Every row gives one point. The points of each table are mixes of a few directions, plus a little noise. How many directions does each table use, and how many do they share? Where both have some left over, give the other angles between the two spaces (their principal angles), to ten degrees, smallest first.

First, 5 rows:
[[ 3.9 -4.9  4.3]
 [ 1.5 -2.0  1.7]
 [-4.0  5.1 -4.5]
 [ 3.2 -4.2  3.6]
 [-4.6  6.0 -5.2]]
Second:
[[ 4.6 -5.8  4.9]
 [-0.1  0.3 -0.3]
 [-4.7  6.1 -5.2]
 [-3.1  4.0 -3.4]
 [ 3.6 -4.7  4.0]]
Directions: first 1, second 1, shared 1

First, 7 rows:
[[  1.3  -1.3  -0.3   0.0]
 [ -3.7   3.8   0.9  -0.1]
 [  4.2  -4.3  -1.1   0.1]
 [ -7.6   7.8   1.9  -0.2]
 [ -1.5   1.5   0.4  -0.1]
 [ -3.6   3.7   0.9  -0.1]
 [ 10.9 -11.2  -2.8   0.3]]
Second (7 x 4):
[[-1.5  1.8 -3.8 -7.0]
 [-1.3  0.0  5.8  2.4]
 [ 3.9 -2.0 -4.9  4.6]
 [ 1.4 -0.8 -1.8  1.7]
 [ 5.3 -3.1 -4.8  7.6]
 [-6.4  3.4  7.6 -7.5]
 [-1.4  0.8  1.8 -1.6]]
Directions: first 1, second 2, shared 0; angles 50

First (10 x 8):
[[-4.4  3.5 -2.1 -1.4  4.2  1.7  0.6 -6.2]
 [-4.8 -1.7 -0.3 -0.4 -2.5 -0.7  0.6 -1.8]
 [-5.8  1.2 -1.5 -1.1  0.6  1.0  1.2 -4.8]
 [ 1.2 -2.5  1.1  0.7  0.0 -2.7 -2.9  1.3]
 [-4.6  4.0 -2.3 -1.5  2.3  3.2  2.8 -5.4]
 [-3.9  3.1 -1.9 -1.2  1.9  2.5  2.3 -4.5]
 [-1.9 -2.1  0.4  0.2  0.4 -2.6 -2.7 -1.1]
 [-0.1 -1.6  0.6  0.2 -5.8  1.1  3.4  3.5]
 [ 2.8  0.1  0.5  0.4  1.7 -0.7 -1.5  1.0]
 [21.4 -4.0  5.5  4.1 -2.8 -2.9 -3.6 18.0]]
Second, 10 rows:
[[-0.6 -2.8  0.7  1.0 -5.9 -0.7  3.0  3.7]
 [ 0.7  4.2 -2.1  0.7  9.0 -1.4 -1.2 -4.5]
 [-2.7 -2.7  1.5 -2.6 -9.7  4.5  1.9  2.1]
 [ 4.8  0.1  1.2  0.2  1.9 -0.3 -2.9  2.1]
 [-1.4  1.5 -1.8  2.0 12.8 -7.0 -6.1 -6.8]
 [ 3.1  1.9 -0.9  1.8 -2.1  1.1  6.5  4.2]
 [ 4.4  0.6  0.6  0.5 -3.8  2.5  3.7  5.1]
 [ 0.4 -1.9 -0.1  2.5 -6.0 -1.3  6.3  5.3]
 [-1.4  0.1  0.1 -1.1  9.1 -3.2 -9.3 -6.7]
 [-7.1 -1.0  0.7 -5.0 -5.3  5.8 -2.0 -4.7]]
Directions: first 3, second 4, shared 3

First:
[[ -0.4  -0.1   0.1  -0.1   0.5   1.6  -0.4   0.3  -0.1]
 [ -4.7  -1.1   1.3  -0.6   4.8  14.5  -3.8   2.8  -1.4]
 [ -2.9  -0.7   0.8  -0.5   2.9   8.9  -2.3   1.7  -0.9]
 [ -0.3   0.0   0.1   0.0   0.4   0.8  -0.3   0.1  -0.1]
 [ -1.0  -0.4   0.3  -0.1   1.0   2.9  -0.7   0.6  -0.3]
 [  2.7   0.7  -0.7   0.4  -2.5  -7.9   2.1  -1.7   0.8]
 [  6.8   1.6  -2.0   0.9  -6.8 -20.7   5.4  -4.1   2.1]]
Second, 10 rows:
[[  2.3   4.2  -1.9  -1.0   1.0   0.0  -2.5  -2.1  -0.9]
 [ -4.7  -8.9   4.6   0.9  -1.8   0.0   4.9   3.7   1.6]
 [ -0.4   1.3  -2.4   3.4  -1.4  -0.3   1.3   2.8  -0.2]
 [ -3.2   1.3   0.9   1.6  -2.6  -0.7   3.9   2.6  -6.2]
 [  1.2   0.6   0.1  -1.4   1.0   0.2  -1.6  -1.7   0.6]
 [ -3.6  -3.3   2.4   1.4  -2.2  -0.3   4.2   3.1  -2.3]
 [ 13.1   8.2  -8.6  -3.9   8.2   1.5 -15.1  -9.7  12.9]
 [ -1.9   2.5  -1.5   3.3  -2.4  -0.8   2.9   3.1  -4.4]
 [ -0.8   0.7  -1.0   1.9  -1.1  -0.3   1.3   1.8  -1.0]
 [ -2.2  -6.7   7.5  -6.5   1.5   0.7   0.5  -3.4  -0.3]]
Directions: first 1, second 3, shared 0; angles 80

First, 11 rows:
[[  4.7  -3.4   5.2   3.2  -3.2   6.7  -1.9  -0.7   0.9  -2.4  -1.6  -5.2]
 [  3.0  -2.5   4.8   2.3  -2.8   5.7  -1.6  -1.8  -0.9  -3.4  -3.0  -5.6]
 [  4.6  -3.5   5.9   3.3  -3.5   7.4  -2.1  -1.5   0.0  -3.5  -2.8  -6.4]
 [  1.8  -2.1   5.2   1.9  -2.9   5.5  -1.5  -3.0  -2.7  -4.8  -4.7  -6.8]
 [  1.0  -0.3  -0.6   0.3   0.2  -0.2   0.0   1.3   1.8   1.6   1.7   1.5]
 [  4.4  -1.8  -0.8   1.8  -0.1   1.2  -0.5   4.2   6.3   4.7   5.5   3.6]
 [  1.4   0.0  -2.3   0.1   1.0  -1.5   0.3   3.1   4.0   4.1   4.4   4.3]
 [ -1.4   2.1  -5.5  -1.8   3.0  -5.7   1.5   3.7   3.6   5.7   5.5   7.6]
 [ -4.3   3.6  -6.7  -3.3   3.9  -8.0   2.2   2.2   1.0   4.5   3.9   7.6]
 [ -6.0   2.1   2.2  -2.2  -0.4  -0.6   0.4  -6.6  -9.6  -7.7  -8.8  -6.7]
 [ -9.1   5.9  -7.3  -5.6   4.8 -10.6   3.1  -0.9  -4.3   1.4  -0.1   6.0]]
Second:
[[ -2.0   1.3  -3.3   0.4   2.7  -1.8   2.6  -4.7  -1.2 -11.1  -3.3   4.1]
 [ -8.9   8.6   0.2   1.7   2.0   1.1   0.8   1.0  -3.6   2.0  -2.5  -2.4]
 [ -4.3  -4.0  -4.0  -3.3  -1.7  -8.6  -5.0  -0.2  -4.9  -3.6  -1.0  -7.1]
 [  9.2  -6.4  -0.1   2.8  -2.3  -0.2   3.3   2.7   7.9   1.4  -1.5  -1.0]
 [ -0.2   4.9   6.1  -2.9   0.2   4.5   3.7   0.0  -2.7  12.3  -0.9   1.2]
 [  2.0  -3.9  -4.0   0.5   0.8  -3.4  -3.0  -2.6   0.6 -11.6   1.4   2.5]
 [ -2.6  -2.2  -0.3  -0.7  -1.0   4.7   0.8   0.2   1.6   1.3   2.9   1.4]
 [  6.8   1.7   5.5   1.5  -0.5   3.8  -3.1   3.6   2.2   9.3   4.9   1.2]]
Directions: first 2, second 6, shared 1; angles 80

First, 8 rows:
[[ -2.3   3.4   3.5   3.3   1.9  -0.9   0.4   0.1  -2.1  -3.3   2.9   4.1
    1.2   6.3  -4.2  -1.7  -0.8  -2.5]
 [  1.5  -2.3  -2.4  -2.2  -1.3   0.7  -0.3  -0.1   1.5   2.3  -1.9  -2.8
   -0.8  -4.1   2.7   1.1   0.4   1.8]
 [ -2.3   3.5   3.6   3.3   1.9  -0.9   0.4   0.1  -2.1  -3.5   2.9   4.2
    1.2   6.4  -4.2  -1.7  -0.8  -2.6]
 [ -2.6   3.8   4.0   3.7   2.2  -1.0   0.6   0.1  -2.4  -3.9   3.3   4.7
    1.3   7.2  -4.7  -1.9  -0.8  -2.9]
 [  5.3  -8.1  -8.4  -7.7  -4.4   2.3  -1.0  -0.2   5.0   8.2  -6.8  -9.8
   -2.7 -14.8   9.8   4.0   1.8   6.1]
 [  4.9  -7.3  -7.6  -6.9  -4.0   2.0  -0.9  -0.2   4.5   7.4  -6.2  -8.8
   -2.4 -13.3   8.8   3.6   1.6   5.5]
 [ -2.2   3.3   3.5   3.2   1.9  -0.9   0.4   0.1  -2.0  -3.4   2.9   4.0
    1.1   6.1  -4.1  -1.6  -0.7  -2.6]
 [ -2.3   3.5   3.7   3.4   1.9  -0.9   0.5   0.1  -2.2  -3.6   3.0   4.3
    1.2   6.5  -4.3  -1.8  -0.8  -2.6]]
Second, 11 rows:
[[ -1.7   2.5   2.4   2.4   1.5  -0.6   0.5   0.0  -1.4  -2.5   2.0   3.0
    1.0   4.3  -2.9  -1.2  -0.5  -1.8]
 [ -3.1   4.7   4.9   4.4   2.6  -1.3   0.6   0.2  -2.8  -4.5   3.8   5.5
    1.5   8.3  -5.4  -2.1  -1.1  -3.5]
 [ -1.7   2.8   2.8   2.6   1.5  -0.7   0.4   0.1  -1.6  -2.8   2.2   3.2
    1.0   5.1  -3.4  -1.4  -0.6  -2.1]
 [  2.3  -3.8  -3.8  -3.6  -2.0   1.2  -0.6   0.1   2.4   3.8  -3.2  -4.7
   -1.4  -6.9   4.8   2.0   0.9   2.8]
 [ -2.2   3.4   3.3   3.2   1.8  -1.1   0.4   0.2  -2.2  -3.4   2.8   4.1
    1.1   6.1  -4.0  -1.6  -0.5  -2.3]
 [  1.0  -1.3  -1.5  -1.5  -0.9   0.6  -0.1  -0.1   0.9   1.4  -1.0  -1.8
   -0.4  -2.7   1.8   0.8   0.4   1.0]
 [  4.3  -6.1  -6.3  -5.8  -3.3   1.8  -0.9  -0.2   3.8   6.2  -5.1  -7.3
   -2.1 -11.1   7.5   2.9   1.3   4.5]
 [ -1.5   2.2   2.1   1.8   1.3  -0.7   0.1   0.1  -1.5  -2.1   1.8   2.7
    0.7   3.9  -2.5  -1.1  -0.4  -1.6]
 [  7.4 -11.2 -11.5 -10.6  -6.1   3.1  -1.3  -0.2   6.8  11.2  -9.3 -13.6
   -3.8 -20.4  13.4   5.6   2.3   8.3]
 [ -2.2   3.2   3.6   3.1   1.8  -0.8   0.4   0.1  -1.9  -3.3   2.6   4.1
    0.9   6.1  -3.9  -1.6  -0.8  -2.3]
 [ -2.7   4.1   4.2   3.9   2.3  -1.1   0.4   0.2  -2.5  -4.1   3.4   5.0
    1.5   7.5  -4.9  -2.1  -1.0  -3.0]]
Directions: first 1, second 1, shared 1
